Each row is a point. The points of each table are mixes of a few directions, plus a little noise. How many directions does each table use, and how many do they share? Where both have some left over, give the other angles between the two spaces (their principal angles), to ten degrees, smallest first.
In the rows, 128 means zero.

First (5 x 3)
[[164 100  87]
 [ 97 136 190]
 [159 107  88]
 [102 158 148]
 [120 140 128]]
Second (5 x 3)
[[133 119 130]
 [ 89 195 115]
 [152  87 136]
 [107 162 121]
 [158  78 137]]
Directions: first 2, second 1, shared 1

First (9 x 6)
[[169 138 115  97 102 109]
 [ 74 152 121 148 208  77]
 [141 168 168 110 184 181]
 [112 114  97 168 113 131]
 [108  87 127 139  89 115]
 [189 164 144  73 127 140]
 [115  92 125 131  89 106]
 [138 115 146 120 105 157]
 [105 122 110 165 134 136]]
Second (7 x 6)
[[116 103 161  98 116 104]
 [117 104 159  99 116 106]
 [140 153  95 159 141 152]
 [114  97 169  91 113  97]
 [117 105 158 100 116 105]
 [140 153  94 160 141 153]
 [153 179  56 193 155 180]]
Directions: first 4, second 1, shared 1

First (9 x 11)
[[131 128 133 134 124 128 119 138 120 130 128]
 [116 135 180 176 121 137  96 135 123 124  79]
 [103 141 195 187 128 142 102 115 141 117  56]
 [129 125  98  97 138 124 158 108 145 125 149]
 [149 124 154 161  99 126  65 198  67 146 133]
 [124 134 176 176 115 135  85 153 107 131  91]
 [127 125  87  86 145 123 173  95 157 123 154]
 [140 118  55  58 143 116 181 106 146 129 191]
 [133 122  75  77 142 121 172 104 149 126 169]]
Second (11 x 11)
[[157 148 166 118 164 109  97  96 153 164 120]
 [173 106  50 142 123 104 166 190 108 133 122]
 [144  79  91 151 131  93 141 156 144 111  86]
 [115 171 172 123 130 153 119  97 133 134 140]
 [120 177 177 138 138 149 125  93 146 134 118]
 [117 169 202 126 101 145 113 102 170  81 165]
 [108  54  71 138 121 108 139 158 111 111  95]
 [136 165 166 143 134 134 130 108 156 123 116]
 [ 74 133  99 102 127 177 133 118  52 168 148]
 [114 123 163 121 128 126 105 105 149 115 132]
 [151  83  51 107 112 108 140 186  86 133 165]]
Directions: first 2, second 5, shared 1; angles 90

First (9 x 14)
[[182 137 128 146 130  91 167 200  38  96 127  89 113 145]
 [127 106  99 148 168  70 104  75 168 202 125 167  67  90]
 [116 100 130 149 126 150  95  81 162 167 138 169 108 128]
 [118 123 170 101 109 189 105 111 141 100 133 129 155 137]
 [128 132 147  88 142 123 126 123 131 104 119 111 127 108]
 [ 81  88 147 156  91 206 142 126 111 112 150 163  94 165]
 [148 148 137 106 131 132  93 106 165 133 121 117 180 117]
 [143 177  83 141 123  92 143 160 139 134 118 102 197 134]
 [110 142 106 119 133  99 180 167  99 100 120 103 113 123]]
Second (9 x 14)
[[141 101  83 113 138  93  84 168 151 158 126  95 139 118]
 [109 104 135 100 141 127 128 130 127 117 127 122  89 111]
 [132 172 169 172 104 169 172  87 105 108 133 168 152 157]
 [154  92  97 178 101 146  82 159 128 170 148 133 145 167]
 [125  77 120  99 167  84 105 128 126 149 124 123  43  89]
 [130 222 190 165 109 166 210  56 103  83 123 177 171 145]
 [ 83 135 149  73 131 151 156 133 131  76 119 109 122 113]
 [134 117 108 110 148  93 110 138 139 144 122 111 116 108]
 [143 131  98 141 115 126 104 155 142 145 131 112 175 144]]
Directions: first 5, second 4, shared 3; angles 90

First (11 x 24)
[[116  93 100 126 126 109 111 100  85 106 105 153 122 157 149 116  96 112
  157 141 125  98 144 115]
 [178 127 132 140 123 132 191 152 134 170 151  92 106 117 134 101 135 125
  160 145 133 128 100 131]
 [ 93  95 130 138 126 135  92 108 124 116 131 125 146 130 111 149 119 149
  118 132 106 145 133 113]
 [108  70 121 135 131 132  83 107  90 117 111 127 137 140 116 141 111 139
  143 147 104 133 133 104]
 [153 136 140 120 140 135 124 150 121 140 116 119 122 118 120 130 145 123
  128 130 133 136 121 131]
 [ 96 115 113 118 131 116  84 104 104  94 102 162 137 148 135 138 111 120
  122 122 125 113 153 121]
 [ 95 146 111 126 115 112 134 102 145 103 136 157 134 143 147 122 111 122
  117 112 134 109 146 136]
 [249 205 167 123 139 147 242 221 171 212 157  64  88  79 126  92 190 113
  142 131 166 144  74 162]
 [113 178 133 111 131 125 118 133 154 109 121 153 136 124 131 138 141 120
   93 101 145 125 143 147]
 [ 86 142 149 153 111 148 140 122 200 138 185 100 155 104 101 151 143 172
   84 111 110 171 116 133]
 [118 101 111 117 135 116  90 110  82 103  92 155 126 150 138 129 108 112
  143 135 126 107 146 117]]
Second (8 x 24)
[[117 118 148 128 140 146  85 133 125 127 119 118 142 115 100 161 148 144
  109 127 112 159 128 119]
 [ 90  87 119 129 131 128  88 112 118 103 117 116 148 144 114 133  95 165
  130 146 112 124 134 110]
 [150 179 117 140 104 110 227 131 165 145 167 118  92 141 166  87 131 103
  162 130 150 104 136 146]
 [187 225 107  99 123  93 244 165 160 135 132 130  78 146 185  56 121  89
  164 125 190  62 138 166]
 [124 117 137 113 146 138  81 137 112 119 103 129 143 122 108 144 128 138
  110 127 126 135 125 125]
 [113 111 125 136 122 125 101  98  99 118 120 167 125 135 138 147 139  95
  127 118 116 130 143 122]
 [134  77 127 140 130 142 100 121 109 149 134 133 157 103 114 138 114 140
  103 120 110 142  82 125]
 [105 113 148 140 129 146  97 124 137 127 135 109 139 120  99 160 147 149
  117 134 106 163 135 115]]
Directions: first 4, second 5, shared 3; angles 70

First (8 x 32)
[[ 86  53 107 154 144 173 152 132 143 177 138 107 141  91 103  80 119  74
  158 158 150  88 128 138 142 146 146  96 118 130 104  98]
 [160 178 142 110 115 102 110 130 115  94 122 143 120 153 149 167 136 166
  112 111 114 156 131 129 123 119 111 149 128 134 142 153]
 [148 106 144 140 112 199 123 183  93 120 129 130 125 112 175 202 166 125
  186 123 120 111 189 203 199 191  97 125   9 217 101 201]
 [ 78  70 100 147 153 130 154 105 160 178 136 106 142 102  79  42 102  79
  124 157 153 100  94  95 104 111 163 100 184  81 121  62]
 [133 154 129 117 129  94 121 109 135 117 125 133 126 144 119 116 119 146
  100 123 123 146 107 100  99 102 133 138 169  98 146 113]
 [135 123 131 132 123 149 128 145 118 125 128 129 126 124 140 151 139 126
  145 126 126 122 145 149 148 147 118 127  92 153 121 149]
 [111 110 117 133 139 122 137 115 143 144 131 121 136 120 107  93 118 113
  120 140 136 120 112 111 114 118 144 118 154 105 128  99]
 [175 226 151  94 111  56  98 110 118  68 116 153 113 180 148 173 132 198
   76  94 102 185 115  99  92  92 109 171 167 106 165 151]]
Second (11 x 32)
[[121 169 149  91  68 181 149 154 138 122 128 182  86 132 166 185 137 147
  138 202 165  99 134 145  94 169 100 195  54 129 164 154]
 [108 165  78 178 171 107  90  44 115 111 127  46 156 109  70  68 117 123
  170  47  96 179 178 136 165 137 184  76 109 203 120 163]
 [152 146 161  92  92 137 138 170 126 115 125 177 104 149 172 187 140 153
  108 164 139 116 115 133 107 131  91 171 117 105 143 136]
 [120 123 124 127 139 102 131 114 141 139 129 126 132 131 108  96 116 122
  107 129 130 129 104 101 106 103 137 123 177  93 133  96]
 [128 145 114 149 142 130 107 105 113 115 127  96 140 120 117 124 132 129
  154  90 111 148 163 147 158 144 143 107  97 177 121 159]
 [115 185  99 142 141  97 105  63 129 107 125  92 135 129  90  91 115 142
  135  91 114 168 143 112 119 122 163 119 135 150 146 141]
 [ 82 177 104 122 103 151 141  81 153 131 128 128 104 117 101  99 111 129
  144 173 159 123 135 117  85 153 156 157  94 130 170 130]
 [153 115 139 124 145  88 119 137 122 121 125 131 140 145 130 129 128 136
   96 101 109 142 106 110 127  93 120 115 186 100 116 109]
 [150  77 168  92 111 121 158 194 140 147 130 187 119 148 165 156 131 125
   77 179 148  92  69 106  96  96  86 153 186  46 124  75]
 [144  10 137 149 172 125 141 181 121 167 135 117 161 116 132 110 136  84
  115 107 116 101 101 132 171  98 114  72 188 100  69  82]
 [133  97 135 139 124 172 130 162 110 133 130 126 130 113 150 161 147 117
  164 127 126 111 161 169 175 162 114 117  65 174 105 159]]
Directions: first 2, second 4, shared 2

First (10 x 32)
[[101 139 142 147 128 140 120 121 113 116 139 139 133 134 120 109 120 136
  108 113 140 126 118 143 159 130 122 128 133 119 122 131]
 [128 112 107  98 146 110 141 145 145 155 113 134 108  73 145 138 153 183
  201 153 105 114 122 118 118 144 124  96 125 138 147  98]
 [121 136 132 141 130 133 124 124 121 118 133 135 132 131 123 121 123 129
  116 123 130 127 121 133 143 131 125 131 129 124 121 130]
 [ 82 148 140 153 133 135 111 114 115 119 140 147 132 124 110 105 124 160
  119 120 147 117 104 152 171 140 113 116 128 120 114 117]
 [ 79 122 136 113 133 133 133 134 116 142 132 144 116  95 133 103 137 184
  161 122 130 115 119 144 160 137 120 100 134 118 145 109]
 [127 141 128 149 131 127 116 118 127 117 132 133 134 135 117 129 124 123
  114 129 135 129 116 131 137 133 123 133 126 129 112 130]
 [182  91 118  62  84 104 143 128 161 168 100  61 125 183 137 165 130  45
  120 143 145 143 198 108   7  77 158 144 110 137 150 143]
 [137 157 121 180 149 129 110 119 126  98 137 151 139 120 114 133 124 136
  113 133 121 128  93 124 163 154 114 137 128 134  96 126]
 [174 109 117 116 147 135 160 161 127 120 123 140 120  95 162 142 133 128
  156 127  78 139 131  98 131 137 138 138 143 135 150 139]
 [149 125 139 126  99 133 126 115 127 123 127  99 141 189 119 133 110  57
   73 116 150 143 158 129  91  97 144 157 123 126 122 157]]
Second (8 x 32)
[[149 112 136 117 135 135 131 136 148 135 126 127 129 106 135 133 152 115
  155 137 148 103 142 145  97 146 125 108 147 122 134 129]
 [109 133 132 115 131 115 129  97 127 137 142 116 125 152 147 112 130 131
  132 150  82 135 136 116 131 142 157 108 108 131 106 158]
 [123 106 141 133 107 115 130 136 122 135 112 143 131 112 158  98 110 125
  121 115 104 136 122  97 146 142 148 136 106 145 133 127]
 [ 94 136 106 121  78  80 140 103 137 166  98 111 130 163 127 127 102 151
  142 139  78 147 112  78 131 116 145 127  75 151 122  91]
 [142 129 120 112 166 144 121 143 119 113 144 126 113 110 123 144 142 138
  127 133 145 133 138 147 121 112 115 132 146 121 137 141]
 [157 150 143 168 145 189 136 146 126  86 151 142 149 137  82 152 142  92
  109  97 199 100 126 194 134 127  84 138 203  86 136 132]
 [138 136 137 160 147 141  83 136 126 102 133 141 134 108  98 131 132 115
   89 118 209 114 119 165 123 125  97 146 139 126 115 120]
 [113 121 110  98 116 105 154 127 120 149 119 118 114 137 153 126 113 156
  149 135  58 157 129  83 140 113 152 128  99 142 141 126]]
Directions: first 4, second 6, shared 2; angles 80, 90
